Each wall is flat, endless, passes through zero and stands at right angles to its row. A trip goes straight from one point to another. List the walls that it crosses, first one first.

Walls:
(1): [-19  11  32]
(2): [ -2 -67 -51]
(3): [38  2 -3]
(4): [-36  -7  72]
Trips:
[-14  -2  -4] to [ -9 -95  21] -> 1
[-51  -6 -16] to [ 74  34 -19] -> 4, 1, 3, 2
[ 26  33 -12] to [-16  15 -36] -> 2, 3
[-11  -3  69] to [ 25 -22 -12] -> 3, 2, 1, 4
[37 11 41] to [-39   8  35] -> 3
[  3 -37  38] to [-57 -36  22] -> none
[-57  33  40] to [-63  51 -29] -> 4
[-28  -8   5] to [ 92 -28 -12] -> 1, 3, 4
[ 45 -14  65] to [ 12 -50 -31] -> 2, 1, 4
[  9 -13  70] to [17 61 -5] -> 4

Walls:
(1): [  1 -21 -70  11  43  20  -7   4 -13 -19  37   6]
(2): [-13  44   4   9  15 -70  -7  -1 -14 -14 -13 -22]
(3): [  3  37  46  22  74 -47  24  18  47  36 -15  60]
(4): [-61  34 -67  13   0  -6  28 -23  62  27  30  39]
(5): [  2  19   2 -37 -50  22 -14   4 -29  47 -38   9]
Trips:
[ -9  -3 -26 -64 -60   7   7  14  14 -17 -10 -16] to [ 13 -13  22  -7  23 -31  -7  -3 -44  23 -65  36] -> 4, 2, 3
[-21  13 -21  19 -15  -2 -41  14  26   1 -10  20] to [ 45 -49  -1 -15  36 -21 -41 -23   6  40  15   0] -> 2, 5, 4
[ 11   9  17 -14  23  -1  54  34  11 -50 -16 -18] to [-68 -26  16   3  36 -25 -29 -45  -5  58 -57  16] -> 4, 5
[-70   3  -2 -19  33  56 -44  23  11 -59   4   5] to [ 28 -33   0   3   1 -15   6 -17   7 -43 -50 -16] -> 4, 2, 1
[ 22   1 -14  18   6  11  51 -11 -41  58 -39  36] to [ 10 -61  27  -9  28  31 -17 -16 -44 -23  24  16] -> 4, 1, 3, 5

Walls:
(1): [ 71 -31  11  -2   0  -2 -14   6   6  -8  -6 -28  12   6 -22 -29 -21 -37
  37 -11 -18 -17  39 -26 -25 -22   3  18  -7 -41   5  17]
(2): [-25  18  -8  -3  12 -19  -8  47  36  -6 -21   6 -16  -2  -3  10  34  -4
  11 -29  56   6 -31  16  17  -5 -20  35 -27  43   4  16]
(3): [-28 -11  48  -5 -16  20 -41  23  11 -61   8   3  17 -18  65 -27   1   7
  23 -17   5 -27  54 -11  11  41 -60 -28 -19  45  35   7]
(4): [ -9 -22  23  -1 -40 -26  45  41  10  57   0   5  50 -64  16 -20   7  14
   7  13  17 -30  -5   3  27  36 -10 -45  40 -18  48   9]
(5): [ -5 -25  11  11  28 -31  13   3 -14 -21 -18  -7 -17  49 -18 -42   3  -1
 -10 -24 -12  -4 -12  -5   7  -9  19  35 -15 -28  28  18]
(6): [ 11 -25   0  15   0  25  26 -27   3  22  19 -45  33 -38   7  14 -14   5
 -32 -20 -30   5   0  10   5  15 -31  29  -2  -5  42 -29]
Trips:
[  0  15   1   4  15  -1 -19  -3  12 -30  -7   4 -32 -21 -14  -5  -8 -16
  41  32  64   4 -23  17  35  -8  50  15 -37  -5  -4  43] to [  4  15 -11 -28  -2 -63 -49 -18   6   1  15  -7   8   5 -29 -13  20  33
  14  27  -8  -1   7 -13  33 -14  16  26  28  -2 -34  21] -> none
[  5   3  28   8 -17 -11  13 -17  19  -6  32   2  42  -1  -1  35 -22  -8
 -33  -9  11 -11  10  -5 -23 -24   9   4  21  37  16 -51] to [ 22   7   3 -28   8  12 -95  53 -42  31 -29  13 -20  35 -44  58 -32 -11
   5  45  -2 -32  -8  36  37  43 -14  -1 -16 -34 -15  12] -> 3, 4, 6, 1, 2
[-32   0   1  -2 -14  20 -38 -58  39  55   1   1  22  19 -39 -16   9  -2
 -22 -47  -9 -43   7 -24 -12  -7  29  -3 -31 -25  26   6] to [-47  13  14  10 -42 -50   6  30 -15  -3 -13  17  36  75   1 -10  10  -3
  41  29 -42 -11  13  -1 -40 -33  14   5  -4  12 -29   2] -> 6

Walls:
(1): [ 26  57  -3 -10  23  -6 -30 -23 -61 -11   7  65  18  42  10  -6   6 -20
 -35 -37   5  -1  48   4   4  12 -37  19  50 -13 -61 -37  39  -6  -6   4
  40   7  11   4   0 -10  -1 -10  -7   0  -2 -13]
(2): [ 12 -15  -1  -4  26  -9   7 -36  -2   8 -20  29  -6  24  68   9 -33  19
   1   4 -19  15  25   5 -13 -36  36 -38  -3  -2  37  13 -58  29 -53  33
  -8  -6  18 -13 -27  32  -7  28  22  10  38  49]
(3): [ -3 -51  73  32  -4 -32   3 -24  22 -66 -31 -22 -16  29  25 -23  39 -54
  15 -26 -26  18  14  33  49  -6 -51 -21  29 -44  17   5  42  25 -23  58
  35  -5  10  23 -13   1 -34 -12  21 -41  -5  -4]
(4): [ 16  49  39  -3 -70 -10  43   8 -32  17  30 -20  17  -9  78  28  -9  -6
  25 -35  51  42  75  31  69   3  23  -3  31  13  -8  -7  18  -4  18  81
  -1   8   4  32   7  -8  -5 -46   0  -2  12  12]
(5): [ 20  21   8  16  46  44   5   2  10 -65   0 -24 -55  34 -30   8  -7 -13
  11  33  20 -18 -10  45  22 -48  -7  39 -32   5 -12  -3 -55  20 -17   3
  15   9 -30 -43  25  37  60  12 -57  12  28  12]
(6): [-18   8 -28  26 -24  48 -25  52 -21  -5  -5 -12 -26 -48   2  38 -77 -55
  18   1 -33  -8   5   3   6  37  -3   7  17   5  -4  24  60  -1   4 -30
   9  17  13 -34  51  16 -30   5  39 -14   7  10]
(7): [  5 -72  46  30  -4  10  -2 -23  -1 -16  -1  53  10   9  -2  19 -20  -6
 -26   2  25  46 -69  32 -25 -16  52 -20  10 -10  32  34 -14  30 -15   4
 -27  19 -59 -21  -4 -29 -15  20  65 -32  -4  18]
(8): [ 16 -10  17  35   6  -7  31  27 -25  11 -13  14 -28   4  16  40  44   8
  -6 -24   4  17  23  -3 -30  -4  16  27  60  18  24  23 -31  -5   2   0
  43 -16 -14  29  17 -41  52 -45 -24 -18 -34  -7]
Trips:
[ 22  69  37  51  12   4   8  23  18   0   2  26   4   4  25 -39   3   7
   7  70 -13 -10 -61   2 -19  13 -21 -24  -8 -21  37 -39   7 -18  10 -12
 -31  52  48   1  24  -1 -38 -19  26 -14  16  38] to [ -8 -11  29   5  27   9 -14  13   0 -73  40  20 -49 -16 -22   3  18 -21
  -7   9  -6  19  -9 -18 -56  11  44  46 -15   3 -55  -7  47  -4 -10  -7
 -28  -1  24   5 -16 -29 -10 -12   1  33 -24  -3] -> 2, 1, 3, 5, 8
[ 12  37 -59 -19  32  -8  16  26  55  24  27 -61  19   6  52  49  33 -36
  33  -5   7 -43  24  27 -18  -8  29 -18 -22 -50  28 -66  27   5 -43  27
 -39 -13  65  29   9  24 -28  15  33  20  -8 -31] to [ 35  -7  -5   6 -68  11 -26 -12  -3  16 -33  30  23   5   2   8  -8 -19
 -45  15 -10  17  18  14 -15 -24   9 -30 -12 -19 -52  50 -57  11 -18  15
  12   1  28  33  15  10 -15 -18  28  32  52 -18] -> 1, 7, 6, 3
[ -1 -16  -6  88 -60   6  -6  30  40 -13   2 -22  29 -25  30 -29  41   8
 -11  28  36  48 -13  37 -41  24  23   0  12 -36  38  17 -16  19 -20  -5
   7  12   2 -67  16 -16  -4 -42  -4 -21 -22  13] to [-14  17 -14  -6 -24 -65  34   6  -3  21 -35 -34  15  32 -27 -43  35  14
 -29  38 -23 -21   8   5 -53  -4 -19 -29  36  21  32  17   6 -33  12 -59
  47 -25 -11 -51 -13 -43 -41  73  -8  24  20  -3] -> 4, 6, 3, 7, 8
[-70 -32  25  10  15   4  -4   6  -5  39 -31 -52  45  17 -13  11 -10  14
 -10  48 -17 -27  10   2 -16  -9 -70  17  22  23  37  14  27 -54  44  -1
 -52  -2 -11  -6 -62  -2  28  54  30  -1 -51 -10] to [-12 -12 -20   9 -49  11  30  37 -19  -8 -69  44  67 -15  17  -7  -3  30
  22 -58  31  -4  20 -32 -16 -17 -27  37  34  -5  -1  49 -44 -32 -31  23
  26  49 -35  47   4 -26 -27  19 -55  28 -24  -1] -> 8, 4, 1
[  3  24   7 -13  24 -10   7 -22  16 -25  -2 -46  29  19   5  23  22 -58
  51  -9  55  -7  -2 -16 -29 -30 -14 -61 -48  -1 -11   7   2 -40  44 -14
 -38  28 -58  56  17  10   4 -20 -24  -7 -17 -10] to [-10 -32 -46  38  29  53  10   7  15 -18 -36  13  46  20  19 -13  -1 -28
   2  -3   8  17  -4   8  28   5 -18 -38  -5 -19  34  12  -8  11  24  -6
  35 -15 -15 -45 -22  29 -37 -15  19  25 -27  61] -> 7, 4, 2, 6
[ 38 -64 -31   7  20 -38 -23 -80  -7   7  11   2   0 -13 -53 -47  -8   0
 -17 -26  -3  -3 -22 -47 -10  81   6  -1   2  24 -30  28 -36   4 -29  29
 -41 -42 -15 -30 -21 -57  12  46 -52  15 -40 -16] to [ -9  12 -32  27  15 -35  30  22 -39 -28 -15  -4 -18  43  -2 -35 -20 -13
  32 -48  26  23  -2 -20  53  17 -22  -3  34 -56 -20 -46 -15  26  28 -42
  57  56  27  20   9 -36 -17 -14   6 -54 -19 -46] -> 1, 8, 3, 7, 4, 6

Walls:
(1): [ 18  24  -5  23  67   0 -17 -25  26 -50  25 -16  -1  12 -15   9 -29   3
 -22 -16  -3 -38  40 -28  -6  -8 -23  -3  23  -6 -27  21 -56  30  37 -38
  -4 -34  20  -9   1   5  26  20  -1  -2  48   3]
(2): [ 24  33  -5  29  14 -16 -43  52   1 -17 -23  -6   0  -6 -22 -31   0   4
 -32  -1   4  13  -1  16  11  12 -10 -13   9  19  12  18  43   6 -22 -35
  10 -29   6 -43  65 -10 -30 -20 -17  36 -20   6]
(3): [ -2 -16  -6 -10 -23  10  -3  11  -5  28  -3 -13 -17  17  19  -9 -16 -47
 -12 -19  -1   3  20  26 -29   1  11  -3  13  -1   2  -1 -23 -22   1  26
  -6 -15   7  -3  20 -18 -37   6 -44  -3  14  -1]
(4): [ -2  -9  39 -25  19   9  -8  43  11  33  -2  43  -8 -36 -16 -14 -11  38
  53  -7 -16  31  -9   5 -18  19  61  31   1 -20   8 -27 -67  -8   6 -21
   2  85 -40 -35 -12 -19   6  25  16  16  17 -20]
(5): [ 19  -5 -22   8 -21 -23  28 -37 -25   1  -1  25 -48  -1  -7  -1  16   6
  -5  12  -7 -10  19   8  14   4 -41  31  17  40 -18  15  28  12   8  -4
 -14   1   4 -17 -32  34  -9  30  -5 -21 -14  31]
(6): [ 47 -12  17 -28  13  32 -23 -29 -12  33   2 -52  10  56 -22 -28 -32  10
  54  -3 -26  56 -25  17 -27  -8   6  -3   4  18  10   8   3 -16  -2  -1
 -22  22  24  -3  10  -5 -46  -2 -32 -20 -16 -11]
(7): [ 20  24  14  14  21 -37   7 -54 -21 -38   8  10   2  -2  14  -5   2  17
 -47 -17  -3   1 -18 -32  -5  -4   4   3  26 -15   4  13 -72 -20 -30  27
 -29  82  -3 -26 -24  24  29   9 -14 -19  -8 -42]
(8): [-34   8  22  -2  55  13   3  25  -5 -15   6 -27   9  -4  14 -57 -34 -19
  21   6 -19 -14  -7 -38 -40  50  -1  12 -23  40   2 -12  13 -25  -9 -42
  28  22  30  31   5  -4  32   0 -11  -2 -13   0]
(9): [ 18   1  -3   3  26   3 -30  -9   4 -13  14 -31 -48 -43  17   9  52 -11
 -13   4   6  15  43  26  16  30  35  18   8  -7   9 -12   6  23 -64  31
  16  35  21 -26  -6  16  13  -9  28 -36  -4   5]
Trips:
[ 17  12   0   3  40 -20  11  -2  15 -95 -29   4 -20  -8  22 -22 -14  26
  15 -10  13  -3 -55 -11   3   6 -69 -22  -3 -27 -11  45   5  -5 -48  -6
  29  -9 -34  -5  38  -9 -46  38  -2 -27   8   4] to [-12 -58 -20  85 -24 -28  41  14  10 -27   5 -17 -52  14 -10   6 -66  -1
 -13   7   8  -8 -18 -27  26  -5  39   0  27 -19 -23 -13 -33  12   1  14
 -22  17  -3  -7  -9   8  29 -38  -2  40 -15  15] -> 8, 2, 4
[ 26 -19  -9  -1   9  -8  -8 -17 -15  -4  14  44   5  -5 -18  -1   0 -12
  38  11  17 -15 -13 -18 -26   6 -24 -25  11   9   1 -21  -8 -13  -1 -25
   2  22  48  -3  40  17  -7  17 -51  30 -28 -41] to [  2   8   7 -21   1  10 -20   3   4  43  25 -24  31  21  18  -3 -21 -39
  38 -12 -10  49  -6  34 -45 -46  24  30 -23 -39  17  -8   8 -11   3  21
 -13 -11  12  29  -2   8  -1 -10 -19  16  15 -12] -> 5, 1, 2, 7
[-29  -1 -53  12  10   9 -11  11  12  27 -14   9   4 -29 -22 -21  15  -7
  30 -21  34 -34   6 -39 -55  12 -22 -16  20  19  30  -1 -33  36  -3  22
  -2  30   8  11  19  26  52  22  -1 -43  25  -2] to [-37  14   7  -1  27  27 -16  -9   9  10  -8   6   6  36 -13  19 -23 -13
  -5 -22   3  -3 -48 -30  39 -43  31  47   6  38   9  43   5 -29 -12   5
 -20  21   7 -18  -7   9 -19   5  16  15 -38 -54] -> 9, 6, 1, 2
[  1 -33  25 -16  31  45  22   5  -3 -23   6  -8 -15  14  -5   9  -2 -44
  -7 -21  28  25 -37  54 -29   7 -10  15  33  -1  31   7  21  21 -21  21
  11 -20   3 -27 -17  38 -36 -10 -29  25  -4 -10] to [-48 -12  21  10  26   4  25  33  -6  15  10 -33   7   7   4  18  28 -14
   9  16 -37   7   9 -16  -1   6 -14 -33 -11   3 -19  15 -15  27 -16  -3
  10 -13   6  -9   4  -3  -1   0  10  34 -22 -19] -> 5, 8, 6, 3, 1, 9
[  3   4  -9   5  54   1  -2   0 -18  46  18  -5 -12   6  42  -2  -3  -9
  12   0  26  -3 -25 -22   5 -26  11 -49  -8 -18 -32  21  14  23 -16  15
 -77  35 -36  -9  -9 -12 -23  42   1 -25 -12  -1] to [ 16  -5 -61   8  -9  10 -32  24 -33 -26  14 -26  11  -4 -11 -33 -28  -3
  -5  38  -4  -5   0 -24 -43 -12  22  24 -42 -54   0   0   4 -28  47   6
  19   6 -42 -57 -12 -23 -39 -21  35 -21  27  11] -> 5, 9, 1, 2, 7
[  3 -27  21 -10   6  10  21 -21  -6  22  11 -19  29 -14   3 -28  -2  10
 -10 -21  -7  15   7   3 -21  -1 -16  13  -3 -10   2  20 -11  20  -2  -3
  -7 -35   4   6 -37  33  -3 -20 -10  18 -20  14] to [  4 -19   2  -6 -18   9  17   4  22 -29  -1  37  35 -24 -16 -31  -1  30
 -20 -19 -27  -3   0 -20  15 -20 -30 -20 -57  17  14 -22 -23  12   5 -25
 -39  -7 -39 -17 -34  36  25  20  -3  24 -33 -13] -> 3, 7, 6, 4, 8
